Each row is a point. Examples show where two turns around zero, p and q, send a point. Where does a point land after both, in the order given? Backwards means that the second turn is done in reverse. Each puzzle has new turns, and all numbers are rounded.

Turn p:
[ 9 25 47] => [  8  35 -40]
[-34  -5 -25] => [-18 -38   3]
[ 15   1 -26] => [ 19 -11  21]
[ 13 -11  21] => [-6 26  1]
[ -3 -10 -17] => [ -3 -12  15]
Turn q:
[-21  20 -20] => [ 20 -17 -23]
[-18  35  14] => [ 40 -11   8]
[  4 -17   9] => [-11  16   5]
[ 38 -25  -5] => [-44   0  13]
[ 20 -12 -27] => [-31 -14 -12]
[-23  -2  30] => [25 27  9]
Where do these land?
q, then p: [25 12 -5] => [-27   9   2]
p, then q: [ 4 -4 16] => [ 12 -12  -3]
p, then q: [ 25 -23  26] => [ 35 -20  14]
q, then p: [-48  26 -24] => [32 -3 50]
q, then p: [ -6 -11 -13] => [  3 -18   4]

Turn p:
[-23  19 -47] => [35  2 43]
[-48   1 -25] => [ 10 -26  47]
[13  9 19] => [  1  -2 -25]
[ 23 -35  20] => [-40  17 -18]
[17  9  9] => [  5   7 -19]
[19 -4 23] => [-12   4 -27]
Turn q:
[ 22 -41 -10] => [  3   3 -47]
[-14 -15  -1] => [18 -8 -6]
[-28  30 -19] => [ -5 -31  33]
[20 26 30] => [-16  36  21]
Where do these land?
p, then q: [ -4 -35   8] => [ 28 -12  20]
q, then p backwards: [ -9  39 -36] => [-45 -27  11]
p, then q: [25 18 -2] => [-30  -7   0]
q, then p: [-12 -22  30] => [ 20  24 -23]

Turn p:
[-7 19  2  5] => [-16   6   4  11]
[-17  15 -23  -8] => [-4 -4 30 14]
[ 19 -25  40  -9] => [ 11 -14 -47 -11]
[ -5  48 -32  10] => [-16  30  37  31]
[  8   1 -24 -12] => [20  3 17  8]
[ 12 -42  14  14] => [ 14  -3 -22 -40]
[ -9 -15  24  -1] => [ -9 -17 -19 -12]
Turn q:
[ 25  35  -7 -13] => [-37 -24  -8   7]
[-37  -1   4  20] => [ 35   7 -20   9]
[-10 -24 -22  -4] => [  6  20  -5 -26]
[31 15  3 21] => [-27   7   4  29]
[ -9 -24  22 -24] => [ 22 -11  28 -19]
Where do these land?
p, then q backwards: [-10 -11 -14   7] => [  4 -14   4 -15]
q, then p: [  7  42 -44   0] => [ -2 -16  58 -10]
q, then p: [-3 -3 23 33] => [-13  36 -12  -6]
q, then p: [-14 -11  16 -19] => [ 20  -5 -23  -1]
q, then p: [ 21 -17  19 -19] => [-12 -20 -30  -1]

Turn p:
[  7 -26 -17  -1  -9 -10] => [-18   6   7   6 -27  -5]
[-26   7  30  16   5   0] => [18 22  4 10 31 -2]
[-5 14 -5 -9 30 10] => [  7 -25  -4  13  14  17]
[ 27  -8 -14  12  -9  -4] => [ -5  -6 -10  -3 -25 -21]
[-12   7 -26 -16 -28  25] => [-40  -4  -9 -25   9  11]
[ 25 -19  29   8  -4 -14] => [ 28  23  -4   1 -26 -10]
[-15  26   2 -10  14  -8] => [ 11 -17  16  -3  23   8]
Turn q:
[ 0 -9  5 20 13  9] => [ 4 27  2 -4 -1 -3]
[ 18   8  -9  -8 -22  -6] => [ 10 -27  12  -7  -3   0]
[-10  -9   8 -28  17 -10] => [-17  -5 -30   2  -4  12]
[ -4   7  20  27 -17   2] => [-14  11  29  -7   4 -15]
[ 13 -27 -15  27 -14 -10] => [ 23   8   7 -33  18  -9]
[ 12   2 -19   6   5  24] => [28  8  9 11 -4 10]
[-31 -11   9 -19  10  21] => [-20  14 -12  20  14  27]
[ 22  14  18 -12 -22 -24] => [-15 -32  11 -19 -19  -9]
[-20  26 -16 -13  32  -6] => [  0  -2 -29  39  -5 -14]
Where do these land?
p, then q backwards: [-19 -13   6  28  -9   4] => [-27   4   3  21  15   1]
q, then p backwards: [ 19  25   5 -17  -6 -17] => [ 25   2 -27  -3   9 -11]
p, then q backwards: [-18  11   9  -7 -13 -15] => [  0 -11   3  20 -19   8]
q, then p: [ -6 -20   2   8  -3 -20] => [ -2 -17  17   3  -2  18]
q, then p: [21 -5 -6  5 48 38] => [ -5 -19 -33 -43   8 -30]
q, then p: [ 21 -18   4  14 -10  -5] => [ 10  -3   4 -19 -10  23]
p, then q: [  4  26 -24 -18  10  10] => [  2  15 -19 -11  15  29]
q, then p: [-22  -5   4 -12 -18   5] => [ 0  3 -6 25 14 12]
